Rows are points. Any point is a mix of the corners, with weights that add up to 1. It lies inside the corners' shape when no weight is negative. Is each point inside? If not, which corners have a negative weight?

Corners:
(1): [ 1.8 -1.1 -4.8]
(2): [0.3 1.7 2.9]
(3): [ 0.8 -5.1 -4.1]
(4): [-5.7 -0.7  3.0]
Points:
[ 0.7 -3.2 -5.9] -> outside (2)
[ 2.2 -1.3 -1.8] -> outside (4)
[-0.8 -1.6  0.4] -> outside (1)
[-1.1 -0.4 -1.2] -> outside (3)
[ 2.6 -1.4 -3.4] -> outside (4)
[ 3.8 -1.4 -4.0] -> outside (4)
[-1.3  2.0  3.4] -> outside (3)
[ 2.7 -1.1 -2.4] -> outside (4)

Corners:
(1): [-1.1  4.9 -0.9  1.1 -3.9 -1.0  2.1 -3.5 -1.0 -0.4  5.1]
(2): [ 2.3 -2.8  6.1 -2.1  0.2 -0.3  0.0 -1.0  0.4 -3.4  3.0]
(3): [ 1.1 -1.2  1.7 -0.7 -1.3 -2.0  4.9  0.6 -1.2 -0.7 -1.5]
(4): [ 2.2 -3.7 -1.6  8.5  2.4  8.6 -7.5 -5.1 -5.3 -3.6 -1.0]
(5): [-0.5 -0.4  4.6  4.9  5.0  0.9  2.8 -3.5  4.4 -3.1  3.0]
(6): [ 1.3 -5.8 -1.4  6.6  4.4  3.0 -5.4 -5.5  2.2 -4.2  0.2]
(7): [-0.4 -5.7 -0.8 -0.7  1.9  0.9 -1.9 -5.0 -5.3  1.1  2.7]
(8): [-4.0 -5.4 -0.2  4.0  1.2  5.9 -3.6  5.4 -2.2 -1.8 -1.5]
(9): [-1.1  1.3  1.1 -4.6  1.3 -5.1 -2.5 -5.9  1.7 -3.7 -1.4]
(10): [-0.6  3.7 -1.1 -1.7 -1.8 -0.1  2.3  4.7 -4.1 -1.5  4.7]
(11): [ 1.8 -1.7  1.8 -4.3  0.5  3.7  3.6  1.9  4.0  1.5 -0.7]
(12): [ 0.4  2.8  1.2 -0.1 -0.7 -3.8  2.5  5.4  0.0  5.3 -1.6]
Points:
[-0.6 -2.3  0.8  1.2  1.5  1.8 -0.9 -2.3 -0.9 -2.4  1.7] -> outside (12)
[-1.0 -0.1  0.4  0.1  0.0  0.0 -0.7 -1.0 -0.8 -1.3  0.9] -> inside
[-0.6 -2.4  0.3  2.1  0.6  2.6 -0.9  0.9 -1.5 -1.5 -0.2] -> inside
[ 0.5 -2.0  1.2  0.6  1.4  2.2 -0.6 -0.1 -0.2 -1.2  0.1] -> outside (1)
[-0.1 -0.7  0.4  1.2  0.7  1.0 -0.8 -0.6 -0.9 -0.1  1.3] -> outside (3)
[ 0.4 -1.3  1.1  1.0  0.8  1.8  1.0  0.6 -0.2 -0.3  1.5] -> outside (9)
[ 0.4 -3.6  0.3 -1.0  1.3  2.2 -2.8 -1.5 -1.4 -3.1 -0.1] -> outside (1, 5, 12)
[ 1.3 -4.1  2.6  1.4  2.0  3.1 -2.1 -2.1 -1.3 -3.7  1.3] -> outside (1, 12)
